Rows are points. Each copy is the shape, with its points in the same order, turned, moved and blurred by noise. Say if it was mirrored as well.
(in the rows, 128 means zero)

Shape, 6 rows:
[[107 139 139]
 [ 94 138 148]
 [125 106 172]
 [108 136  79]
 [110 157 146]
 [188  91  98]]
Copy 1:
[[158 113 129]
 [171 107 138]
 [168 124  89]
 [114 121 172]
 [149  84 139]
 [ 69 143  98]]
Copy 1 is: mirrored
Copy 2, 6 rows:
[[127 114 108]
 [137 120  96]
 [168 103 133]
 [ 82 144 127]
 [123  99  95]
 [104 103 206]]
Copy 2 is: only turned

Shape:
[[138 109  35 132]
 [113 118 134 167]
 [146 170 153 121]
 [ 92 113  99 148]
 [118 107 111 112]
 [130 171 109 144]
 [ 85 137 147 166]
 [ 92 146 149 143]]
Copy 1 (8 x 4):
[[151 172  65 170]
 [112 101 109 111]
 [143 141 163  91]
 [ 99 126  96 142]
 [133 126 124 159]
 [128 166 122 100]
 [ 84 109 121 101]
 [ 91 119 144 109]]
Copy 1 is: mirrored
Copy 2, 8 rows:
[[218 107 135 112]
 [140 170 106 126]
 [ 90 103 122 112]
 [176 142  93 133]
 [159 117 124 151]
 [135 111 114  88]
 [125 166  82 131]
 [114 141  79 135]]
Copy 2 is: only turned
Copy 3, 8 rows:
[[ 78 206 118  96]
 [131 124 153  80]
 [ 96  81 139 123]
 [129 148 116  66]
 [128 144 108 115]
 [ 79 112 136  90]
 [142  97 134  62]
 [135  89 120  79]]
Copy 3 is: mirrored
Copy 4:
[[148  71 135 208]
 [153 153 121 139]
 [ 81 135 114 118]
 [172 113 107 144]
 [147 100 148 131]
 [104 129  90 157]
 [160 158  93 122]
 [134 139  98 106]]
Copy 4 is: mirrored

Shape, 10 rows:
[[133  99 130 148 136 147]
 [148 132 116 113 137 147]
 [133  75 162 148 105 141]
 [ 70 133 141 143 143 106]
 [124 140 111 101  75 104]
 [146  72 101 113  32 139]
 [155 137 118 116 152 175]
 [145 101 172 149 130 172]
 [100 127 139 100 115 164]
 [149  71 149 131 149 121]]
Copy 1 (10 x 6):
[[142 118 149 121 144 145]
 [145 124 107 138 123 142]
 [132 117 163  92 161 122]
 [ 88 160 167 141 103 123]
 [109 116  91 119 101  79]
 [123  57 105  64 146  82]
 [141 126  99 157 144 164]
 [150 135 152 122 185 147]
 [ 80 131 110 127 156 137]
 [157 137 154  88 128 151]]
Copy 1 is: mirrored
Copy 2, 10 rows:
[[146 119 121 149 155  97]
 [138 129 140 136 117  89]
 [134 147  84 152 185  76]
 [ 93 126 131 156 165 151]
 [ 88 151  92 102 107 116]
 [116 142  35 127 100  50]
 [144 127 170 133 112  67]
 [143 121 125 142 180  48]
 [ 89 130 129 141 130  77]
 [167 156 110 164 158 107]]
Copy 2 is: mirrored
Copy 3 (10 x 6):
[[127 174 119 144 138 144]
 [142 152 134 107 155 136]
 [102 198 118 140 104 120]
 [122 110  96 135  87 150]
 [131 103 151 125 115  83]
 [141 177 155 148 109  32]
 [139 160 128  98 172 150]
 [ 98 200 105 112 126 139]
 [150 146 109  82 108 120]
 [126 186 158 146 114 161]]
Copy 3 is: only turned

Shape (11 x 8):
[[102 153 150 110 138 118  81 135]
 [ 98  93 124 136  67 153 158 132]
 [121 173 144 151 200 103 115  93]
 [144 120 193 127 106 133 144 152]
 [144 117 116 114 145 153 139 113]
 [143 130  95 137 120 116 144 108]
 [134 128 166  93 122 101 158  94]
 [129  89 131 153 117 136  89 127]
 [157 141 172 109 129 181 101  74]
 [118 118  91  93  77 156 149  54]
 [142 120  97 143  74 125 156 126]]
Copy 1, 11 rows:
[[ 94 128 167 161 147 130 133 168]
 [111 139 115 113  99 150 144  82]
 [133  54 169 193 170 123 125 158]
 [135 142 104 124 171 166 173 142]
 [140  93 132 111 143 137 109 139]
 [156 110 123 137 121 100 107 125]
 [166 122 162 123 183 133 147 127]
 [ 80 127 109 140 152 117 104 127]
 [140 130 145 137 187 185  76 143]
 [171 147 165 110 112 139  73  78]
 [160 144  98 129 102 117 126 106]]
Copy 1 is: mirrored
Copy 2, 11 rows:
[[140 135 115 120 155 146 143 175]
 [ 97 175  99  94 119 140 103  73]
 [163  52 125 129 148 174 154 147]
 [125 136 130  97 122  80 146 108]
 [112 122 154 142 115 158 121 108]
 [ 97 102 115 142 143 152 104  98]
 [139 104 152  97 144 113  86 120]
 [142 157  98 162 137 136 137  99]
 [149 144 196 125 169 148 151 104]
 [100 156 155 114 164 184  60  77]
 [ 71 131 101 127 144 132 102  78]]
Copy 2 is: mirrored
Copy 3:
[[164 109  92 133  89 157 162 157]
 [ 99  88 150 184 162 158 135 124]
 [191 182  87 101 121 159 121 153]
 [150 115 145 168  99 157 138  81]
 [135 132  95 173 121 148  83 132]
 [119 121 114 124 143 161  80 131]
 [146 132 106 153 118 214 119 102]
 [100 127 111 145 111 124 143 137]
 [130 171 126 184  61 178 110 160]
 [ 84 112 117 178 145 216  83 176]
 [106  94 146 139 141 161  93 126]]
Copy 3 is: mirrored
Copy 4 (11 x 8):
[[192 131 151 126 132 104 128 154]
 [108  87  81 156 168 142 140 133]
 [166 117 191  99  81 115 112  95]
 [173 120  69  95 134 140 120 123]
 [129 110 138 107 121 154 163 131]
 [112 135 136 141 128 140 157  97]
 [188 107 112 128 112 157 163  90]
 [124 118 109 113 133  79 155 141]
 [175  88 145  57 159 126 174 110]
 [126  72 137 164 176 162 209 102]
 [106 138 101 152 161 148 150 100]]
Copy 4 is: mirrored

Shape, 14 rows:
[[ 89 157 169  82 109  84 145 121 119]
 [111 163 103 105 152  97 163 188  80]
 [155 113 147 160  78 115 105 109 164]
 [ 93 159  96  90 118 143 176 112 132]
 [106 123 167 106 132 129 175  92 103]
 [180 134 100 130 124 147 113 161 139]
 [138 170  95 113 132  76 113 120 114]
 [150  84 103 166 126  95 129 115  76]
 [105 151 170 162 134 133 150 148 130]
 [ 98  77  89 124 180 123  92 115 163]
 [ 93 102 145  98 160 165 133  90  80]
 [141  96 153 156 113  93 181 180  73]
 [138  90 113 114  86 115  96 154 141]
 [127 120 127 149 112 150  87 121 113]]
Copy 1:
[[169 112  64 135 101 167 143 121  94]
 [109 154  83 116 118 102 113 110  44]
 [142 131 128 109  91 130 168 146 190]
 [115 106  62 138 157 127 116  90 126]
 [148 102  97 122 129 171  86 133 121]
 [116 160 115 130 122  64 139 155 148]
 [ 99 134  81 123 129 130 179 155  95]
 [110 158 161  68 139 144 137 150 119]
 [117 122 116 138  62 133 101 113 129]
 [ 97 206 128 171 158 166 140 127 158]
 [141 116 136 160 169 169  84 132 112]
 [148 160 131  53  85 124  90 123  88]
 [164 176 126 121 126 109 168 124 148]
 [129 129 161 144 123 120 150 137 142]]
Copy 1 is: only turned
Copy 2:
[[135  64 135 118 139 112  80  87 120]
 [ 80 155 148 148 116 133  64 103 129]
 [161 110 145  77 158 117 182 147 133]
 [170 142 111 145 140 154  83  87 130]
 [140 101  73 116 150 122  96 114  91]
 [134 175 134 130 124 107 154 142 167]
 [114 115 139 104 109 150 120  93 176]
 [ 71 128 109 102 140 171 160 155 122]
 [141 135 139  86 124 100  93 137  86]
 [148 119 118 164  63 159 173 143 109]
 [134 102  50 150 118 139  94 159 106]
 [ 54 144 138 109 176 118 119 137  84]
 [132 113 161 146 152 129 168 152 149]
 [147 124 124 104 126 138 137 185 145]]
Copy 2 is: only turned
Copy 3:
[[126 117 159  97  98 185 154 158 164]
 [135  70 192 119  84  94 126 167 139]
 [140 177  89 146 105 149  98 106 167]
 [141 131 207 110 139 153 108 135 125]
 [ 99 105 146 103 129 178 137 119 115]
 [142 163 129 131  98  75  86 143 125]
 [123 130 159 124 129 101 125 166 190]
 [121  84 100 123 130  91 104  88 165]
 [125 106 129 169  91 167 114 149 115]
 [191 135 110 139 182  96 162 129 119]
 [124  92 119  79 169 152 126 140  88]
 [118  62 128 125  49 118 118  89 137]
 [184 150 106 102  94 112 110 117 158]
 [152 129  89 124 134 130  79 145 139]]
Copy 3 is: mirrored

Shape, 14 rows:
[[149 107 140  89 105 158 180 100 101  99 155]
 [107 143 158 147 130 136 176 127 123 186 180]
 [149 124 158  88 125 129 164 142 171 110 123]
 [134 151 122 179 129 163 127 158 147 181 168]
 [139 120 155 116  97 163 125 140 117 144 124]
 [197 173 107 124 168  84  93 163 175 114 182]
 [112 107  95  85 108 126 187 170 144 102 148]
 [113  85  99  78 113 143  97  80 100 187 108]
 [130 133 124 138 175 147 137 161 120 114 179]
 [170 105 101 151 145  94 103 160 130 174 108]
 [155 136  98  81  94 108 143  94  99 184  94]
 [109  81 106 152 121 125 118 111 151 110 126]
 [130 141  89 113 158 131 142 103  98 111 102]
 [122 141 145 154 131 123 104 165 110  99 142]]
Copy 1 (14 x 11):
[[143 107 118 121 146 144 107 157  69 102 154]
 [182 134 199 175 140 125 134 155 113 146 148]
 [117 103 148 132 150 171  85 121 128 121 122]
 [165 104 177 171 156 107 141 135 171 170 177]
 [129  88 128 154 127 154 143 157 123 152 146]
 [132  76 167 136 107  89  89  61 203  89 153]
 [155  93 136  99 151 120  58 152 116 153 109]
 [ 86 102 133 126 122  90 198 181  98 146  99]
 [181 114 161 112 131 121 113 150 173 112 166]
 [144 106 128 134 116 102 169  85 175 163 108]
 [111  98 109 178 136  88 155 132  90 129  76]
 [107 151 127  99 121 111 122 142 139 174 151]
 [130 141  98 130 144  99 127 159 150  98 116]
 [159 115 121 141  87 138 111 149 179 143 161]]
Copy 1 is: only turned
Copy 2 (14 x 11):
[[154 170 111 122 139 119 125 184 102  97 148]
 [ 99 110  76 104 106 132  96 131 105  79  90]
 [139 145 107 108 129 117 114 112 147 123 175]
 [ 97  60  96 143  99 146 145 113 120  63 110]
 [129 128 131 112 106 107 160 143 133 109 125]
 [113 123 118 199  73 204 112  85 157  95 189]
 [165 111 131  73 143 167 112 144 109 105 185]
 [201 138 127 132 116 149 164 142 126 146  49]
 [108 103 116 148 101 160 123 122  72 103 158]
 [149 133 149 139  88 176 158  64 133  80 105]
 [203 157 148 124  93 136 115 144 164  96  75]
 [128 130 138 130 176 171 157 111 120 122 118]
 [172 133 173 164 135 139 101 127  99 119 120]
 [ 78 118 165 139 112 157 141 127 112 117 146]]
Copy 2 is: only turned
Copy 3, 14 rows:
[[ 53 144 111 168 154 119 110 146 164 124 171]
 [116 147 137  95 196 152 112 102 182 144 132]
 [116 105 139 130 140 103  85 164 151 114 173]
 [139 144 141 103 193 179 128 121 116 124 101]
 [107 133 125 141 149 162 108 114 127  97 162]
 [134  71 116  82 204  65 131 161  87 101 115]
 [117 150 133 174 123  71  82 148 162 126 117]
 [ 60 134 163 128  84 137 161  63 121 100 155]
 [142 141 112 139 194 105 159 139 135 126 135]
 [137  59 153 133 150 117 127  76  91 127 119]
 [ 51  76 158 129 105 127 128  89 156  92 127]
 [123 129 123 133 100 122 131 134  97 172 145]
 [ 98  97 128 154 116 124 182 141 162 124 139]
 [158 120  73 131 154 126 136 123 123 116 145]]
Copy 3 is: mirrored
Copy 4:
[[ 94 105 167  97 112 188 159 123 144 107  95]
 [101 133 133 149  87 186  79 106 154 138 158]
 [115  91 157 113 174 166 109 126 124 148  99]
 [140 156 141 193 124 144 104 121 164 133 166]
 [ 93 130 159 139 131 145 120 162 159 127 108]
 [223  92 147 126 159 121 135 131 124 162 177]
 [102 138 188 113 152 175 136 106  73 136 120]
 [106 186 101  99  89 133 127 185 122 112  75]
 [148 109 162 145 132 161 117 126 119  85 174]
 [178 164 162 125 126  91  81 140 136 130 113]
 [121 150 136 112  69 126 123 145 119 167  54]
 [110 165 126  98 157 114 129 105 135  94 127]
 [132 108 136 125  99 116 136 118  92  89  87]
 [108 102 170 134 137 100 119 136 136 108 171]]
Copy 4 is: mirrored

Shape (18 x 12):
[[110  58 129 146 124  86 119 123 105 143  71 116]
 [115 100 165 118  98 146 125 106 109 152 159  89]
 [116  75 103 122 136 130 142 126 115 152 103  93]
 [ 80  70 130 116 151 103 134  95 120 136 132 132]
 [178 126 163 107 134 170 174 124 104 146 137  83]
 [140 145 124 173  85 148 140 134 201 119  85 145]
 [144 165 103 162 124 125 126 153 161  94 140 168]
 [ 94  75 108 175 138 136 125 153 111 163 108 138]
 [136 123 184 111 130 120 151 155 135 139 146  40]
 [164 172 123 171 132 137 160 106 193  84 133 164]
 [152 186 139 146 131 155 118 128 192  82 136 102]
 [101  45 161 134 138 133 120 128  83 102 114 124]
 [112 136 141 120 125 136 159 152 171 110 104 169]
 [132  79 167  83 115 126 143 131 101 139 169  87]
 [176 118 143  99 110 127 123 136 146 120 151 109]
 [101 147 106 119  97 135 134 131 139  86  94 114]
 [ 95 101 150 118 142 113  85 121  94 165  82 123]
 [125 162 127 174  94 105 162 135 132 124  90 132]]
Copy 1 (18 x 12):
[[114 118 184 116 111 112 132  99 119  76 141 100]
 [115 121 109 108 151 128 147 163  94  81  79 143]
 [ 97 147 145 136 106 140 138 107  93  98 135 126]
 [ 86 110 139 133 165 161 128  94 122  85 130 135]
 [ 93 123  62 106  81 138 160 153 100 130  72 140]
 [183 160 125 101  81 161 174 131 171  97 128 191]
 [166 169  90  96 126 143 149 118 176 136 155 160]
 [156 131 158 152 127 129 151  97  93 127 142 133]
 [ 82 124  98 107  98  96 163 197  86 109 124 164]
 [152 174  68  89 117 142 174  98 206 121 126 204]
 [125 196  84  72 125 131 154 151 167 132 118 214]
 [111 106 150  83 139 121 138  85  72 113 117 129]
 [145 120 104  96 114 173 143 116 158 119 155 180]
 [ 82 105  90 104 154 136 153 168  79  95 113 119]
 [102 146  87  81 123 147 172 160 130 107 124 129]
 [150 169 104  86 100 138  96 118 128  87 144 176]
 [112 121 185 121 138 141  96 139 126 112 108 108]
 [180 140  98 119  83 105 126 130 169  93 144 156]]
Copy 1 is: mirrored
Copy 2:
[[145 126 129 146 134 140 183 127  71  59 160 142]
 [140 153 162 114 118 177 128 147 118 117 100 122]
 [164 103 143 139 131 133 142 136  82  93 123 164]
 [131 140 123 138 175 145 136 102  82  90 115 137]
 [131 110 173 130  70 116 101 157 119 120  88 108]
 [114 164 105 157  81 101 148 154 160 126 172 198]
 [117 139  99 145 121  92 128 125 150 175 192 145]
 [170 134 100 139 113 145 155 118  53 123 152 163]
 [ 88 107 195 143 107 166 114 185  99 124 124 133]
 [ 86 159 106 158 108  55 131 130 170 171 150 155]
 [ 68 118 120 128 107 109 137 166 179 177 143 163]
 [135 113 129 150 119 177 166  80  86  91 123 114]
 [101 141  93 166 105 115  95 121 135 111 167 160]
 [133 124 193 123 125 173 103 123 107 102 113 110]
 [114 119 179 107 108 123 115 134 148 124 153 130]
 [134 109 105 168 136 139 137 154 169 112 155 158]
 [133 122  93 100 132 159 153 147  77  68 146 120]
 [136 155 109 184 109 105 149 179 131 124 175 135]]
Copy 2 is: only turned
Copy 3, 18 rows:
[[ 88 131 167 128  79 127 111 139 175 177 123  85]
 [169 114 103 130  53 123 163 149 134 142  88 133]
 [133 140 139 137  77 155 107 125 141 153 114  93]
 [125 141 160 122  62 133 120 103 180 126 125 136]
 [157 126  80 162  86 162 186 164 116 129 137 107]
 [ 99 120  52 119 146  91  75 152 141 102 105  97]
 [103 133 112 104 176  93 122 144 111  85 103 117]
 [ 97 135 175 126  77 137  81 162 120 138  99 111]
 [139 127  70 181  99 145 190 124 131 166  73 119]
 [108 118  73 140 173  84 113 135 132  43 129 111]
 [122 118  57 151 174  79 123 112  98 110 110 130]
 [ 84 104 156 137  39 124 148 135 138 147 134 123]
 [ 76 129  81 105 135 144 105 135 146  98 122 141]
 [143 148 113 128  50 139 196 126 150 152 100 125]
 [135 156  87 114 112 104 181 130 124 142 118 110]
 [121  91  93  97 148 127 107  95 133 139 117 111]
 [121 128 153 128  95 124 109 160 173 198 132 144]
 [108  88 107 118 159 128 119 161 162 119  98  91]]
Copy 3 is: mirrored

Shape (18 x 12):
[[121 128 132  85 163 123  94 139 111 127 147 117]
 [173 167 128 144 125 132 146 177 114 112 135  88]
 [160 110 148 110  98 141 141 120  96 166 126 171]
 [105 116  91 122 149  93 121 146 115 115 144  79]
 [141 144 119 127 136 133 152 144 134  96 132 137]
 [138  99 247 112 123 184 179 114  84 146  81 173]
 [126 117 115 104 120 149  97 192 129 103 166 101]
 [107 140 168 162 112 137 108 133 152 154 136 145]
 [165  94 176 116 127 159 179  89 153 175 126 140]
 [150 168 137 155  61 105 117 144 186 175 106 120]
 [107 163 150 109  90 134 144 100 157 158 151 127]
 [104 118 135 125 111 142  95 118 116  90 136  94]
 [123 129 141 153 106 102 130 121 163 135 159 141]
 [130 161 146 128  87 123 146 120 157 131 122 141]
 [152 116 134  88 163  87 121 133 143  79 139 101]
 [118 181  92 158 104 141  94 132 185 139 115 122]
 [136 159 120 130 151 102 130 187 129 112 144  89]
 [ 87 107 151 118  96 122 148 126 174 165 106 151]]
Copy 1:
[[180 140 133 125 105 128 147 133 161 102 151 130]
 [143  75 155 142  96 103 113 109 152 154 152 191]
 [ 94 120  80 122 134 144 147 124 141 114 106 161]
 [139 124 174 138  87 124 119 146 204 128 170 125]
 [132 110 147 156 127 116 126 114 136 152 149 145]
 [147 166  37 159 193 139 112 124 125 135  80 213]
 [173  77 164 127 127 147 133 149 154 106 181 148]
 [120 146 126  84 149 122  83 124 122 121 149 156]
 [113 131  95 111 180 101 135 107 162 128  68 150]
 [ 96  96 158  62 104 142  63  97 115 145 104 151]
 [110 160 170  88 142 131 132 109 128 117 106 163]
 [142 135 168 154 116 126 102 159 145  85 141 155]
 [ 93 129 155 107 143 130  99  99 144 114 152 133]
 [108 135 159 114 133 141 108  97 114 140 113 159]
 [172 119 158 173 110 122 122  90 182 111 140 110]
 [114 110 186  83 100 108  89 137  90 137 140 125]
 [165  98 164 127  92 114 107 103 169 156 180 156]
 [113 160 137  91 164 167  92 127 146 147 102 125]]
Copy 1 is: only turned
Copy 2:
[[ 99 102 113 124 116  77 155 132 111 113 107 141]
 [144 182  87 133 115 146 139 109  88  99  96 121]
 [104 147 164 109 129 120 128 100 141 133 155 181]
 [158 105  77 108 142  76 157 118  98 106 129 115]
 [141 159 130 141 116 112 146 121 105 138 113 101]
 [114 104 249 144  85 164 112  85 158  78 141 170]
 [155 130  82 143  90  84 124 143  90 132  95 162]
 [133 133 137 131 139 131 102 158 173 126 113 135]
 [125 155 173 127  75 110 135  85 202 112 162 139]
 [137 196  88 120 165 132  56 106 179 133 116 145]
 [118 156 139 163 144  87 105 138 172 107 146 125]
 [137  93  94 142 123 110 113 144 107 113 154 127]
 [152 161 117 104 132  98 120 150 160 132 141 110]
 [119 170 135 141 143 117  95 119 156 127 142 114]
 [124 124 103  94  93  70 128 112  80 112 123  85]
 [118 154  60 153 163 129 102 138 167 162 104 104]
 [152 153  86 125 139 105 142 126  94  95  88 112]
 [149 127 168 135 158  82  91 106 194 139 127 137]]
Copy 2 is: mirrored
Copy 3 (18 x 12):
[[120  75 114 113 127 105 141 119 156 105 147 104]
 [ 76  86 165 187  85 118 124 149 133 127 116 109]
 [128 131 107 183 170 135  83 125 146  99 150 112]
 [ 87  77 128  97 123 133 158 138 140 129 106 146]
 [101 126 147 153 110 107 135 136 107 114 136 112]
 [138 167  84 198 124  83  47 176 166  91 220 142]
 [ 98  74 160 107 131 108 121 158 145 144 129  70]
 [162 151 139 148 109 140 124 144 165 149 147 114]
 [107 170  88 196 155  91  98 107 155 147 172 145]
 [131 157 206 183 125 166 121 101 184 150 113 129]
 [128 135 148 142 123 151 107  90 136 156 179 138]
 [116 106 131  87  98 115  90 137 142 135 119 123]
 [113 167 132 137 120 154 142 121 143 149 130 107]
 [120 158 168 156 115 147 107 110 134 127 156 127]
 [ 57 109 126 108 104  90 149 105 154  96 128 109]
 [165 131 196 144 110 129 143 102 127 161 101 122]
 [ 83  79 166 147  98 125 169 149 150 124 130 113]
 [136 173 152 130 167 130 129 133 162 140 170 151]]
Copy 3 is: only turned
Copy 4:
[[ 92 119  85  87 101 126 135 127 128 119 142 157]
 [ 96 124 140 158  93 139 129 189 130 124 159 102]
 [149 183 137 125  99 171 102 121 108 117 111 140]
 [ 62 120 111 140 119  89 125 133 126 100 144 155]
 [128 121 126 124 106 109 103 146 133 145 142 120]
 [176 241 146  56 122 167 117 134 167 128 105  81]
 [ 76  82 118 106 129 150 103 145 142 115 159 142]
 [124 128 125 123 144 166 157 109 128 154  84 105]
 [176 211 142 110 134 145 144  99 113 150 147 136]
 [145 114 133 183 149 173 157 135  70 123 113  91]
 [143 127 155  95 136 134 152 120  67 130 113 127]
 [ 96 103 129  98 111 123 132  97 143  92 135 107]
 [102 122 132 135 137 128 132 104  92 157 111 113]
 [148 126 140 128 126 136 126 126  84 138 112  91]
 [ 87 134  70 111 111  94 109 119 107 130 185 112]
 [150  52 114 165 125 132 162 124 105 135 107 113]
 [ 68 110 105 149 114 115 133 178 117 128 152 122]
 [143 156 118 118 185 134 122 111 101 128  82 117]]
Copy 4 is: only turned

Shape (17 x 12):
[[144 125 119 117 162 172 108 125 100 107  98 122]
 [171 153  93 104  94 175 166 122 134 119 139 114]
 [136  85 148 148 152 137 157  82 129 125 135 103]
 [153 131 106 130 105 170 116 169 184 142  96  93]
 [152 175 157 133  88  82  93 103 100 121 114 176]
 [184 110 151 103  90  89 131  98 176 145  98 101]
 [170  91  81 175 133 126 108 162 114 173 138 151]
 [169 157 156 185 137 119 113 159 190  99 140 164]
 [145 110 130 146 113 117 120 102 136 170 168  86]
 [137 164  87 186 120 109 133 154 151 127 142 140]
 [119 149 158 175 139 103 134 113 128  92 164 126]
 [104 163 168 121 171  93 144 128 103 125  95 166]
 [182 104  85 186 172 169 115  92 116 113 159  97]
 [109 163 123 129 142 156  89  89 180 134 124 164]
 [140 103 144 128 107 170 120  95 144 159 101 111]
 [ 96 108  98 120  96  80 145 141 155 130 183 140]
 [143 113  89 106 151 159 142 149 147 148 171 116]]
Copy 1 (17 x 12):
[[115 144 126 105  71 169 137 156 148 113 144 121]
 [119 186 100 159  94 107 190 168 127 119 123 140]
 [107 163 151 123 146 157 143 142 189  96 145 159]
 [157 100  86 155  99 124 187 149 154 143 109 131]
 [166 165 180 115 152 131 123 138  59 118 121 102]
 [164 140 125 153 175 156 193 125 116 127 159 166]
 [142 121 111 166 116  99 119 107 156  70 154  82]
 [138  87 153 168 161 125 140 202 122  89  95 107]
 [129 136 162 141 144  93 171 110 165  97 149 156]
 [163 125 128 165 123  71 115 173 133  91 105 132]
 [123 148 194 138 144 111 109 180 147 104 103 151]
 [113 148 142  89 149 144  69 165 101 140 125 140]
 [120 139 148 137  77 126 159 163 195  34 166 131]
 [127 111 124 102 109 142 152 138 102  80  68 157]
 [137 146 118 107 133 153 190 112 166 118 114 130]
 [130 150 140 200 136  94 104 103 129 120  94 177]
 [ 79 132 103 166  88 107 145 133 152 105 132 154]]
Copy 1 is: mirrored
Copy 2, 17 rows:
[[142 116 141 155 144 103  96 120 136 112  87 164]
 [138 144 119 105 158 109  64 124 177 113 126  91]
 [ 80 136 168 139 148 139 116 107  98 102 126 124]
 [147 137  79  90 123 152  97  89 166 122 130 153]
 [151 151 140 105 178  83 106 170  86 202 134 148]
 [ 99 118 147  44 153 130  88 104 108 143 176 147]
 [ 91 164 116 113 113 135 159 175 166 142 113 162]
 [136 176  66 135 143 125 109 155  86 124 179 163]
 [116 159 172  92 158 167 144 125 135 127 145 124]
 [144 197 101 133 108 110 134 142 139 143 158 125]
 [140 169 145 173 149 131 127 138  75 135 162 120]
 [125 124 128 162 178  54 147 106  87 165 138 146]
 [107 182 172 145 114 148  99 156 142  67 108 152]
 [175 164 106  90 163  95 134 130  79  98  95 136]
 [108 135 130  86 168 149 103  96 120 130  86 138]
 [139 123 125 101 117 131 172 147 115 145 169  67]
 [133 125 117 118 145 126 144 133 176  80 132 110]]
Copy 2 is: only turned
Copy 3 (17 x 12):
[[131 149 115 118 136 165 142 163 126 127  83 132]
 [165 134  76  98 134 148 133 115 197 143 114 118]
 [114 152 105 150 149 145 166 111 113 116 135  79]
 [115  88 134 109 131 165 120 153 213 152 123 103]
 [143 106  89 154  96 152  83 108 109 122 160 201]
 [124  71 108 136 110 209 121  73 149 130 157  95]
 [ 59  85 105 127 121 114 158 113 167 103  90 166]
 [ 87  97  93 103 103 129  93 169 154  83 186 123]
 [111 108 136 120 137 135 173  75 142 127 159 124]
 [ 90 102 100 101 147  92  93 122 170 111 146 147]
 [121 141  96 123 140 100 116 132 104 109 177 126]
 [ 81 159  88 139 127 159  84 147  74 160 137 152]
 [115 142 115 100 165 127 182 126 156  50  98 119]
 [113 173 157 115  77 141  84 128 156 111 137 133]
 [124 139 139 165 116 172 161 119 165 137 129 114]
 [113  85 105 109  98  75 116  78 119 162 137 105]
 [ 98 136 103  73 110 121 159 118 164 147  99 103]]
Copy 3 is: mirrored
Copy 4:
[[148 151 153 105 145 112 160 121  98 141 153 154]
 [156 134 129 114 169 142 153 194  60 123 103 135]
 [104 138 105 144 147  98 105 136  88  88 153 170]
 [175 139 117 121 116  84 147 203 114 161  98 150]
 [122 121  92 126 136 145 155  72 106 141  65  96]
 [141 117  79 153 133  58 140 150  75 107  85 102]
 [ 92 113 157  67 102 104 114 159 135 126  92 139]
 [129  84 102 154 137 115 168 138 163 140  60 196]
 [106 102  97 139  89 116 106 172  88 106 123 132]
 [101 110 112 134 141 140 139 181 159 162  81 145]
 [115 101  90 162 154 152 123 114 137 135 125 167]
 [124 164 146 181 154 129 127  69 133 129 110 117]
 [ 75 108 124  99 134 120 155 177  96 122 177 192]
 [164 164  91 134 114 141 193 139 150 110 119 139]
 [151 164  91 112 108  92 124 147  73 110 115 147]
 [145  85 115 134 145 148  87 169 153  81 102 100]
 [151 118 167 125 123 130 128 191 112  99 129 152]]
Copy 4 is: mirrored
